Each row of a before or after table is a point. One or more steps were done to the points. Then noise was added and the rows were shuffled. The steps act on how far a point lies along the listed directions, d1 being the first. What was done? A step turns or swaps two directions, mirrors them in a line or flattens them onto one, adds a multiple of one to another, or multiplies one. Angles are multiples of 10 degrees, from the lower direction toward the higher: turns from -170 to 170, lines from 10 to 170 but not 90. Use the fewest steps. Two steps may share a direction if one is a turn and the other turns, adds or multiplies; they go together, in the order done. Otherwise the lowest direction goes first.
(in the rows, 128 means zero)

Directions:
(1): [157 179]
(2): [ 77 157]
Before:
[[182 109]
 [114 148]
 [172 140]
 [109  65]
 [137 138]
 [122 126]
 [169 119]
 [103  65]
 [148 146]
 [142 103]
 [110  91]]
After:
[[124 120]
 [159 169]
 [145 151]
 [180 171]
 [ 65  10]
 [127 157]
 [173 131]
 [129  96]
 [ 89  54]
 [ 71   9]
 [165 132]]
Steps: multiply d1 by 2; multiply d2 by 0.7

Directions:
(1): [ 86  71 140]
(2): [ 76 171 154]
(3): [155 121 194]
Before:
[[118 122 153]
 [118  73  90]
 [112 103 197]
 [212 147  66]
 [193  48 165]
 [145 158 129]
 [100 173  85]
 [137  87  61]
 [127  87 147]
 [138  52  67]
 [ 93 148  71]
 [111 143 101]
 [ 78 106 129]]
After (13 x 3):
[[110 128 199]
 [117 122 154]
 [129 187  70]
 [ 78 137 131]
 [179 200 193]
 [ 95 121  66]
 [154  96 123]
 [112 117 100]
 [101 183 109]
 [214 144  66]
 [119 222  89]
 [107  88  72]
 [115 155 157]]
Steps: swap d1 and d2

Directions:
(1): [101 174 138  65]
(2): [159  80 172  86]
(3): [188 177 153 143]
Before, 9 rows:
[[ 68 128 127 136]
 [170 109 109 144]
 [178  30 167 142]
 [129 107 146  76]
 [249 186 174 130]
 [129 112 146  88]
 [ 82 121 100 104]
 [101 102 138 100]
 [136  65 182  89]]
After:
[[ 85 117  93 118]
 [172  44 186  88]
 [ 73 118 126 149]
 [172 104 121 126]
 [115 131 139  80]
 [ 95 116 136  99]
 [242 200 175 120]
 [115 132 140  70]
 [119  96 180  64]]
Steps: turn d1 and d2 by -30 degrees

Directions:
(1): [149 152 174 135  86  55]
(2): [150 198 114 141 194 112]
Before, 12 rows:
[[126 136 136 139 122 108]
 [137  99 173 131  90 105]
 [ 99  81 135 129 119 127]
 [143 175 108 136 200 126]
 [123 105 153 123  89 125]
 [142 148 181 116 125  85]
 [182 249 138 160 216  89]
 [120 112 140 128 107 148]
 [128 113 151 134  96 143]
 [147 112 163 148  97  92]
 [144 118 169 128  88  91]
 [145 112 150 129  66  92]]
After, 12 rows:
[[116 114 114 125 146 173]
 [124 139 124 132 147 158]
 [122  75 119 139 125 165]
 [109 121 111 134 176 137]
 [127 128 126 135 141 170]
 [148  99 216 134  13  56]
 [116  76 121 119 121 173]
 [120  85  92 121 119 182]
 [111  78 159 102 105 148]
 [116  84 122 125 145 180]
 [114 110 130 135 114 130]
 [145 136 172 132  93  60]]
Steps: turn d1 and d2 by -110 degrees

Directions:
(1): [200 104 192 182 145 151 123 118]
(2): [167 108  54 132 204 131 152 135]
(3): [129 112  81 210  77  83 122 128]
(4): [ 76  76 132 156 125 192 164 175]
(5): [106  85 126 123 126 133 162  27]
Before, 8 rows:
[[106 129  53 119 161 101 134 112]
 [159 132 199 131 133 136 120 116]
 [ 93  76 166 162  84 140 168  56]
 [ 87  91  95 225  77 139 145 190]
 [116 124 128  77 167 184 142 139]
 [140 178 116  98 160 110 114 116]
 [202 150 137 116 184 148 139 114]
 [126 133 178  84 169 171 143  94]]
After:
[[111 122  96  79 170 174 146 143]
 [161 114 153 129 186 165 149  94]
 [121 183  96  85 155 103 117 119]
 [249 136 189 147 192 166 135 107]
 [123  64 173 190  94 141 169  54]
 [228 102 215 195 156 144 122 109]
 [ 38 159  48  50 136  97 130 115]
 [ 69 105 137 195  65 150 139 189]]
Steps: multiply d1 by 2.5; flatten d2 and d3 onto the line at 130 degrees

Directions:
(1): [ 36  81 126 109 141 120  94  74 115]
(2): [134  90 189 187 154 109 132 117 203]
(3): [139 173 111  92 146  98  41 133 183]
(4): [145 116 162 183 114 143  49 148  66]
Before (11 x 9):
[[ 97 137 120 105 144 112   7 110 127]
 [103 122 110 108 130 126  55 119  90]
 [140 139 130 140 123 128 123 133 104]
 [142 141 114 137 106 140  65 146 125]
 [139 129 141 142 120 111 120 143  97]
 [156 158  74 107 127 133 162 130 137]
 [147 122 134 155 124 134 125 153  91]
 [116 120 109 114 113 161 117 125  85]
 [129 120 135 131 119 127 122 125  92]
 [141 177 101  77 135  91 113 134 193]
 [128 130 122 139 120 139 119 126 138]]
After:
[[178 162 115 117 112 121 208 158 153]
 [131 128 123 142 118 141 124 127 135]
 [123 129 129 138 124 127 125 123 101]
 [110 105 133 147 129 130 113 132  87]
 [118 135 100  97 120 151  99 125 109]
 [161 135 119 155  95 154 114 157 109]
 [214 188 125 136 123 131  76 181 132]
 [125 131  77 109 126 139 191 112 121]
 [122 126 130 121 125 121 106 120 104]
 [170 161 107 113 122 127  79 157 113]
 [123 121 140 139 123 111 117 135  95]]
Steps: turn d1 and d3 by 90 degrees; add 0.3 times d2 to d4

Directions:
(1): [143 141 203 142 133  96 173 141  61 148  61]
(2): [109 136 114 152  49 136 150  97  50 128 190]
(3): [ 78 162 173  84  88 186 140  80 170 168 102]
Before:
[[135 116  90 103 128 178 108 108 196 131 154]
 [105 149 154 153   7 154 176  91  52 132 170]
 [139 136 138 105 160 111 136 154 121 111 100]
 [149 127 107 126 182 106 126 139 152 126 128]
 [ 95 167 204 123  92 166 166  92  82 164  56]
 [135 131 186 139  81  93 160 105  69 148 143]
 [162 110 129 171 114 104 181 136  39  95 154]
 [146 112  47 135 119 150  86 111 149 107 206]
 [160 107  63 170 140  78  91 180  58  89 235]
 [108 119 143 161  89 119 140 127  76 135 147]
 [127 108  80 126 139 141  78 127 165 113 194]]
After, 11 rows:
[[132 115 137 128 149 117 108 133 124 135 137]
 [151 113 127 130 143 133 154 132 134 105 131]
 [161 126 121 136 141 125 118 120 127 131 127]
 [124 130 160 117  97 122 135  99 140 147 147]
 [ 91 153 159 115  40 177 149  96 145 142 137]
 [105 125 144 133 108 139 126 124 131 136 133]
 [160 120 125 134 183  89  90 189 124 113 150]
 [152 125 104 136 173 100 133 136 130 119 131]
 [ 85 153 136 124  82 187 138  83 114 149 121]
 [138 130 116 112 144 115 133 148 117  98 126]
 [148 121 129 120 120 148 137 113 128 139 128]]
Steps: multiply d1 by 0; flatten d2 and d3 onto the line at 60 degrees

Directions:
(1): [148 202 147 103  88  75  90 113 105  93 195 167]
(2): [ 71 127 164  76 130 177 144 164 169 124 207  90]
(3): [123 121  44 174 119 109 178 102 158  64 173  98]
(4): [142 126 205 120  77 105 183 112 174  74  75 114]
(5): [ 95  94  83  96  59  90  66 140 192 152 105 131]
Before, 12 rows:
[[118 127 172 141 183 191 191 141 125  69 163  91]
 [116 154 173 131 187 212 217 148  86 115 140 103]
 [150 113 173 126  91 119 179  92 161  89  97 109]
 [142 154  67 141  53  54  59  85 158  80 147 174]
 [127 129 248 114 167 202 194 142 141 113 138 111]
 [106 196 159 114 117 131 206 131 175 101 220 117]
 [ 78  97 179  88 185 249 145 175 147 179 186  78]
 [127 122 109 136  93 107 120 103 148  71 137 116]
 [155 177  26 152  92  73  95 114 113 153 121 177]
 [134 116 161 104 179 201 182 161 119 161 170 104]
 [162  90  57 189 145 139 174 106 137 126  77 101]
 [122  62  28 161  98  78 115 128 149 139 156 131]]
After:
[[145 144  39 153  99  79  80 109  92 160  53 180]
 [160  97  54 128 114 101  93 136 132 188  90 155]
 [130 151 172 136 155 199 244 144 144 123 121  94]
 [155 170 135 111  95  91  98  92 100 114 186 159]
 [154 153  79 152 186 159 133 130  82 139 175 122]
 [163 140  88 140  89  64  40 109 121 149 104 195]
 [130 158 101 128  41  56 125 113 197 139  86 162]
 [124 127 147 124 107 132 123 112 130  79 154 113]
 [115 133 217 118 130 175 201 120 180  51 156  99]
 [114  68  29 117  92 116  23 130 163 210  87 141]
 [151 122  60 152 106  76  57 117 119 117  82 168]
 [ 99  77 135 137 151 168 181 152 139 133 193  94]]
Steps: swap d1 and d4; swap d2 and d5; multiply d3 by 0.4

Directions:
(1): [ 45  98  85 156 164 102 156 112 215 169 103 148 114 144]
(2): [ 82  71 101  80 116 115  85 144  47 189 103 123 159 165]
(3): [103  93 141 183 126 184  81  39 118  84 115 150 183 127]
(4): [117  84 217 200 156  87 155 162  87 146 161 166 123 129]
(5): [130  80 171 136  49 184 173 128 145 136  90  85  78 177]
Before:
[[144 120 134  97  80 156 134 124 115 133 113 105 134 143]
 [122 120 134 145 122 144 119 107 148 126 130 119 140 132]
 [130 122 133 118  98 180 122 127 126 107 117 115 139 140]
 [108 115 137 131 154  85 165 164 143 173 143 150  98 129]
 [136 202  76  91 185 103 130 123 197  91 138 133 119  85]
 [129 135 123 148 163  82 129 162 117 151 161 145 142 102]
 [135 126 123 104  94 157  99 119 110 143 122 116 124 136]
 [165 173 131 136 183  71 165 159 169 115 165 147 110  92]]
After, 8 rows:
[[133 111 133 110  80 171 109 117 114 147 110 105 111 148]
 [131  98 154 124  68 196 141 128 128 113 105 103 118 158]
 [169 212  99 119 226  44 134 153 161 103 184 168 143  60]
 [111 127 124 125 158  85 162 159 151 169 142 148 101 122]
 [145 250  42  79 245  65  91 123 180  78 171 164 162  44]
 [131 165  92 137 207  54 105 158 108 149 181 165 178  72]
 [143  89 153  98  41 183 156 123 125 141  93  84 110 166]
 [123 110 145 151 116 149 128 109 150 126 128 119 134 139]]
Steps: turn d1 and d2 by -10 degrees; add 0.3 times d3 to d4; multiply d5 by 2.5

Directions:
(1): [136 115 135  73  94 169 141  69 172 121  48 147  93 119 137  56 201 107]
(2): [147 104  74 114 151 159 202 151  96 142 158 110 184  41  97  55 124 137]
(3): [147  93 136  30 105  84  84 114 158 169 207 175 114  77 145 139 107 107]
(4): [122 114  74 105 107  94 102 202 152 140 117  91 187 156 107 157 217  66]
(5): [146  63  82 162  94  82  96  98  68 118  97 186 187 150 195 100 126 157]
(6): [ 55 116  59 121 192 163 104 130 132  40 176 173  92 135 147 120 148 108]
Before:
[[116 108 164  52 123 156  71  81 166 131 181 183  61 109 140 123  99 117]
 [147  81 121 181 129 108  97  86  68 102 127 206 158 155 213 131  75 185]
 [140  98 105 197 123  89  57 153  99 136 104 161 154 171 163 185  84 156]
 [174 164 198 138 116 113 175 135 117 206 183  66 131  80  88 145  25 147]
 [144  82  98 107  98 132 144 117  92 132  79 134 174 131 124  60 156 142]
 [158 109 198  41  87 126  77  37 208 145 128 183  70 123 145 110 134 126]
 [124  59  36 136 138 120 146 133  57  80 151 174 216  90 191  48 135 150]
 [108 147 160  96 162 166 129  51 155  96 166 152  66 123 118  88  85 140]
 [105 138 107 179 122 146 127 128 142  91  80 140 122 203 143 150 118 139]]
After (9 x 18):
[[106  80  68 196 119 100  91 110  59  49  87 186 185 195 228 104 147 158]
 [115 120 155  71 140 180 104  92 159 124 170 160  69 100 119 108 103 121]
 [ 96 165 120 184 137 169 146 139 156  89  80 114 106 202 117 156 123 132]
 [158 121 203  15 101 142  98  50 223 157 154 165  61  91 119 103 130 116]
 [198 111 176  77  94  73 152 120 109 233 235 115 157  29 117 125   9 145]
 [126 134 144 179 131 100  47 161 139 140 115 138 108 183 139 221  85 138]
 [142  81 118 105  80 108 100 101 106 130  72 155 154 166 148  91 155 139]
 [107 149 142 125 173 186 160  60 136  85 147 138  86 118 108  66  90 149]
 [127 129 173 186 131 115  71  86 110  94 113 185 101 203 200 186  80 168]]
Steps: turn d2 and d5 by 50 degrees; add -1 times d6 to d3

Directions:
(1): [175  91 156 127 109  43 127 114 121  78 130  98 130 118 217 138  84 128
  36 145]
(2): [140 188 116 115  57 150 112 101 151 152 144 197  76 163 105 188 139 109
  37  96]
(3): [ 97 104 130 106 191 155 156 113 129 146 120 161  57  56 137  42 166 145
  52 125]
Before:
[[157 111 128 138 140  95 129 122 124 112 124  99 147 126 160 128 116 127
  135 136]
 [138 140 133 143 113 129 120 129 141 116 120 127 139 150 136 166 112 126
  136 139]
 [128 123 122 117 130 118 130 122 131 134 124 132 113 124 132 132 120 123
  101 121]
 [146  87 144 124 148  91 136 112 119 101 128 114 102  88 196  92 117 128
   44 132]
 [138 140 122 123 110 133 115 117 128 134 127 148 119 148 120 153 132 122
  119 120]
 [115 106 124 123 164 132 147 120 136 122 119 129 109 109 132  95 149 136
  114 136]
 [121 134 116 113 163 133 138 124 129 129 121 148 105 103 127  99 132 135
  109 125]
 [131 130 120 143 103 124 112 145 133 143 124 122 169 156 104 167 110 118
  177 132]
 [137 134 126 131 120 126 132 116 137 137 127 130 137 146 130 136 120 127
  119 130]
 [132 132 129 144 124 112 127 140 135 114 128 103 152 148 127 142  98 136
  165 139]
 [149 103 149 131 129  65 137 136 123  95 123  82 168 128 165 122 101 131
  144 146]
 [132 134 132 132 117 135 136 112 138 125 126 148 112 123 135 130 137 132
   83 123]
 [136 117 120 141 127 112 123 128 125 114 122  96 159 125 139 120 110 128
  156 142]]
After (13 x 20):
[[138 157 125 141  95 122 116 131 144 123 136 126 140 167 113 172 100 127
  148 128]
 [117 133 115 109 170 137 142 121 131 131 120 151  99  97 128  91 137 138
  102 127]
 [137 105 128 131 142 116 123 130 116 118 118 114 147 133 139 126 125 131
  159 134]
 [126 109 126 118 144 114 134 126 126 127 120 121 120 117 137 119 117 130
  111 127]
 [142 134 133 147 117 123 121 135 140 108 120 114 149 149 143 165 109 127
  153 145]
 [140 157 113 135  88 129 110 113 138 133 132 137 135 148 115 156 116 118
  120 122]
 [161 147 118 133 102 114 119 110 138 128 132 139 123 146 141 159 123 116
   98 118]
 [141 109 139 115 131 109 133 101 127 118 131 148  76  93 187 102 128 125
    6 120]
 [128 108 136 136 147 120 144 122 129 114 120 118 130 104 151 102 132 139
  108 136]
 [140 126 128 135 130 120 135 118 135 132 123 116 146 142 134 128 117 130
  133 135]
 [136 136 120 145  94 122 107 144 133 139 123 119 176 165 102 180 106 116
  187 134]
 [157 163 135 121  63  94 121 116 143 123 138 144 124 167 132 177 115 112
   83 113]
 [115 122 119 118 155 146 145 114 146 133 117 151  89 110 122 101 156 132
   88 126]]
Steps: mirror d1 and d2 in the line at 10 degrees; multiply d3 by 1.3

Directions:
(1): [ 86  70 163 200  55 128 185 140 127 107 157 111  90 134 121  99 148 143
 163 176  76 142 199 199]
(2): [150  51 110  22 184 124 132  90 138 111 175 165 139 179 185 167 153 164
 157 141  91 109 160 169]
(3): [164  62  18 153  88  93 154 168 144 195 122 134 106 161 135 150  80 147
 171 125 162 186  85 122]
Before:
[[144 164 111  91 169 113  96 117 144 143 109 138 153 129 127 148 120 119
   89 106 153 124  92  84]
 [131 136 135 120 125 123 118 125 130 118 135 112 136 120 152 123 141 125
  108 131 118 129 125 127]
 [115 184 203  78 159 158 116  88 123 102 117 121 140  98 107 133 153 118
  103 128 101 107 146 104]
 [134 149  66 191  73 120 148 165 131 162  89 129 115 127 106 125  89 126
  128 114 156 171  71 106]
 [146 161  92 104 156 117 108 126 140 146 112 131 141 124 136 144 124 119
  134 106 165 119  70  92]
 [159 176 127 146 129 128 111 152 122 137  97 118 139  98 109 121 129 112
   85 110 166 138  93  66]
 [140  98 111  71 171 129 134  97 147 119 146 149 138 156 160 150 142 138
  136 135 101 114 127 131]
 [109 168 160 161 112 140 127 128 111 114 109 106 117  94  97 106 129 105
  104 129 133 126 124 119]
 [130  93 122  88 143 131 129 120 137 111 137 136 123 143 135 128 129 143
  138 154 110 121 153 157]
 [127 129 156 100 148 121 125 113 136 101 145 146 136 140 153 118 156 122
  140 126 107  99 162 131]
 [138 106 157   7 193 128 117  57 130  90 171 156 142 167 177 153 175 149
  131 142  58  86 189 160]]
After (11 x 24):
[[129 123 119 118 130 130 122 133 135 122 117 125 122 127 116 118 116 130
  125 145 130 128 133 135]
 [120 140 127 129 131 123 131 123 137 123 130 123 128 124 135 129 143 125
  145 131 132 115 115 130]
 [131 137 134 122 125 122 117 126 130 118 134 112 136 119 152 123 140 125
  107 130 120 129 124 124]
 [149 131 145 122 134 131 130 135 124 114 129 127 134 118 131 124 152 130
  104 133 128 128 136 108]
 [125 141 144 111 142 137 124 113 115 112 124 124 125 115 121 126 134 119
  114 128 126 120 127 128]
 [133 102  73 151  88 120 161 145 135 142 120 144 114 151 133 136 110 146
  146 131 124 160 107 144]
 [118 186 199  75 162 157 113  89 123 104 116 122 142  98 107 135 151 117
  102 125 104 107 142 100]
 [123 134 128 131 136 132 137 116 141 124 125 128 128 130 130 126 133 120
  123 132 113 124 119 117]
 [116 146 148 120 142 119 118 115 141 119 126 130 139 127 124 131 139 124
   99 131 119 121 135 121]
 [128 154 151 120 141 121 117 124 134 112 129 139 137 127 138 112 143 112
  131 117 124 105 143 110]
 [125 183 164  99 148 130 106  94 121 111 123 124 135 120 125 121 146 114
  101 124 102 105 147 112]]
Steps: flatten d1 and d3 onto the line at 70 degrees; multiply d2 by 0

Directions:
(1): [ 92 225 128  83  98 136 107 137 136  71  74 132  94 140 157  64 140  83
  96 173  95  98 211 123 151  87 153 162  86 160 118  41]
(2): [ 86  83 134 123 163 144 130  94 181 125 125 122 176 132 182 131  67 160
 126 130 163 108  51 121 182 199 176 171  42 202 122  70]
Before:
[[ 97 125 123 119 135 142 120 104 141 125 126 101 139 147 156 121 121 165
  124 114 118 114 106 104 148 163 164 153  85 156 118  99]
 [145  26 131 164 155 117 140  90 147 167 169 141 178 112 123 198 130 163
  148  77 188 158  43 134 117 171 107 108 152 107 153 233]
 [158 227 130 102  73 117 123 137  87 119 115 143  70 126  84 108 199  66
  116 133  88 140 249 114  78  35  77  82 195  70 125 160]
 [140 152 136 133 113 133 144 145 109 121 110 116 136 127  96 131 141 118
  143 135 114 147 146 136 115  87 117 122 142 102 107 136]
 [100 184 115 114 104 129  97 148 116 115  95 131  87 131 115  89 159 112
  100 158 111 125 171 128 123  88 157 116 127 138 114 118]
 [166 205 127 115  87 129 138 160  86 109 138 117  79 154 122 103 188 103
  122 123 100 141 221 147 102  33 100 113 174  99 134 153]
 [122  61 131 158 150 140 118 113 148 142 147 122 160 138 129 149 109 168
  154 111 160 137  37 128 137 175 131 159 111 147 124 148]
 [138 204 107 132  81 136 137 166  92 109 103 139  89 130 104 109 185 113
  102 136  88 144 231 123 121  72 115 118 149  91 123  95]
 [ 97 213 110 131 106 120 108 153 130 100  65 122  75 137 138  81 165  81
  101 130  79 131 208 124 109  62 111 141 142 101 135  92]
 [118  64 146 143 158 132 135 112 145 150 141 140 156 116 164 145  89 144
  118 114 197 132  66 124 152 174 146 137  95 138 149 114]]
After (10 x 32):
[[ 63 114 118 148 161 137 119 107 192 123  86 112 144 135 193 116  85 139
  112 115 136 118  77 118 163 168 155 178  59 180 131  61]
 [137  96 115 145 136 127 128 118 115 155 153 101 137 139 119 153 142 170
  141  92 119 138  98 113 109 151 127 115 145 103 131 173]
 [113 152 138 122 121 141 140 132 134 111  97 114 154 133 123 116 117 125
  136 145 122 136 131 135 146 107 144 144  93 142  99  90]
 [ 87 140 116 130 125 154 146 125 156 111 103 132 150 133 168 116 109 159
  103 134 136 120 129 115 186 164 175 170  46 184 118  27]
 [103 173 135  93 127 153 134 118 156  92 121 107 133 163 203  88 112 132
  113 138 137 104 141 136 181 117 172 181  43 208 122  49]
 [ 65 191 145  70 118 154 114  84 182  91  84 138 140 138 192  84  96 101
   96 160 134  90 148  99 183 147 177 172  22 220 109  15]
 [ 80 114 121 131 141 138 108 116 156 136 119 123 136 129 144 117 114 154
  109 142 149 123  83 123 151 154 182 134  80 180 115 110]
 [151 185 125 117  84 112 115 135  98 107 108 151  86 124  98 117 213  76
  117 128 111 145 224 137  83  45  84  99 202  60 146 195]
 [164 101 138 151 129 113 136 145  94 159 148 147 112 113 106 147 150 116
  123 112 164 157 138 129  97 100  98  89 184  60 152 177]
 [157 129 124 156 108 133 110 151  92 135 140 133 103 133  81 131 175 129
  150 119 116 147 131 133  84  92  90 123 192  79 128 191]]
Steps: turn d1 and d2 by 110 degrees
